Each row is a point. Any point is a mix of the corners, with weights that add up to 1. It lies inside the corners' shape when no weight is negative. Say inside or outside, and name the corners with a negative weight.

Corners:
(1): [-2.2  1.6  4.9]
(2): [ 2.3 -5.7  9.8]
(3): [ 2.7  5.3 -0.9]
(4): [-1.2  3.1 -4.6]
Points:
[ 0.0  3.3 -2.3] -> inside
[-0.7  1.4  5.5] -> outside (4)
[-1.5  1.0  4.7] -> inside
[-1.3 -1.2  3.7] -> outside (3)
[-0.9  6.1 -4.8] -> outside (2)
[ 1.5 -2.7  9.4] -> outside (4)
[-0.9  2.8 -3.5] -> inside
[ 0.0 -3.1  5.0] -> outside (3)

Corners:
(1): [-0.6 -1.9  7.0 -1.3  3.8 -0.1]
(2): [  1.9   0.2   1.7   3.1  -1.1 -12.2]
(3): [ 3.8 -6.2 -3.9  7.1  4.5  2.6]
(4): [-3.9  5.3  6.1 -2.7  6.6 -4.2]
(5): [ 2.4  1.4 -1.5 -5.8 -1.1  5.8]
(6): [-5.0 -0.6  1.5 -1.2  0.2  9.6]
(7): [ -5.1   0.1   2.0 -10.6   4.7   4.6]
Points:
[-2.0 -0.9  3.5 -2.9  3.4  2.3] -> inside
[-0.8 -1.0  3.3  5.8  1.9 -3.9] -> outside (5, 7)
[ 0.2 -2.0 -0.4  1.0  1.8  3.3] -> inside
[-2.4  0.5  0.8 -3.5  2.0 -0.2] -> outside (1)
[ 0.0 -2.4  0.3 -0.4  3.9  4.3] -> outside (2)
[-2.1  0.8  3.9 -3.8  4.7  2.7] -> outside (2)

Corners:
(1): [-0.6 -0.9 -5.5 -5.0 -1.5  3.9 -2.9 -4.5 -2.7]
(2): [-0.2  3.2 -1.2 -7.6  3.6 -5.9 -2.4 -3.5 -6.2]
(3): [-4.8 -6.3  1.7  5.7  2.9  3.3  4.5  5.1  3.6]
(4): [  5.4   1.7   0.9   3.6   4.8  -6.4  -6.2   8.7 -10.0]
(5): [ 7.2  0.5  0.5 -3.5  2.2 -3.2 -0.2 -6.2 -2.2]
(6): [-0.8  1.1 -3.0 -4.2 -0.8 -4.1 -3.4 -6.7  2.7]
(7): [ 1.6  4.0 -1.3  2.5  2.9  2.1  3.5  2.2  1.4]
(8): [ 3.4 -1.7 -5.9 -5.3  4.8  0.9  2.7 -2.5  0.4]
(9): [ 0.1  0.9  3.8 -1.1 -4.4 -8.8 -4.8  5.2 -6.5]
(10): [-3.0 -4.7  3.1  0.3  3.2  6.1 -2.9 10.3  2.3]
Points:
[ 2.7 -0.3 -0.5 -2.3  1.6 -0.7 -1.3 -0.4 -3.0] -> outside (6)
[ 0.1  0.4 -0.9 -2.4  2.1 -2.8 -2.0 -0.5 -2.4] -> inside
[ 0.7 -0.4 -1.6 -1.8  2.5  0.3 -1.0 -0.2  0.2] -> outside (9)
[-2.3  0.8  4.3  2.9  2.0 -4.9 -5.0 10.3 -4.9] -> outside (1, 5, 8)

Corners:
(1): [ 2.9 -8.5  5.6  1.4  1.7  3.0  2.4  4.1  6.9 -9.0  2.1  2.7]
(2): [-0.3  2.2  3.1 -6.0  1.6  8.0  1.4  3.6 -1.7 -6.8  1.3  1.7]
(3): [-5.9  2.1  6.0 -8.0  3.5 -7.5 -7.1 -9.0 -7.4  9.7 -7.1 -2.6]
(4): [-0.7  0.0  0.8 -6.6  2.4 -0.7 -4.4 -2.9 -8.0  6.8 -6.5 -3.4]
(5): [-3.2 -0.4 -3.5  0.5  3.4 -1.6  1.7  7.6  4.9  0.8 -1.0  2.9]
(6): [ 0.8 -5.4  4.5 -3.7 -1.4  1.5  3.9 -3.2  3.1 -7.3  1.0 -2.1]
(7): [-2.2 -3.4  1.5  0.5  0.8  7.1  0.5  1.9  6.5  0.6  3.3  4.0]
(8): [ 1.5 -4.7  2.5  6.1  0.6  3.4  3.7 -2.4 -2.6 -0.7  5.0 -3.1]
(9): [-1.2  7.1  1.8 -9.4 -5.0 -8.7 -4.7 -6.6  0.2 10.5 -1.4  1.1]
(10): [ 1.7 -2.3 -1.7 -3.4  2.1  2.8 -1.0  2.4  1.4 -6.8  7.3  2.3]
(11): [-3.4  5.8  2.2 -0.7  0.5  1.6 -8.8 -3.4 -0.8  8.6  0.9 -3.4]
(12): [ 3.3  1.0 -2.7 -0.1  5.6 -2.1  4.0 -3.8  7.1  1.4 -1.4  8.6]
(13): [-0.6 -2.8  1.6  1.0 -2.8  1.5  0.6 -2.5  3.4 -5.5  0.3  3.7]
Points:
[-1.2 -2.0  0.8  0.1  2.7  3.7 -0.2  1.3  1.7  0.2  1.1  1.9] -> outside (6, 9)
[-0.6 -1.2  1.5 -1.1 -1.0  0.7 -0.3 -2.1  2.1 -1.4  0.2  2.3] -> inside
[-0.1  0.2  0.0 -2.2  2.3 -0.2  0.4 -0.5  3.5  0.3 -0.4  3.3] -> outside (8)
[-0.9  1.1  1.3 -2.1  1.5  2.3  0.4 -0.8  0.8 -3.5  1.5  0.8] -> outside (1, 4, 7, 9)
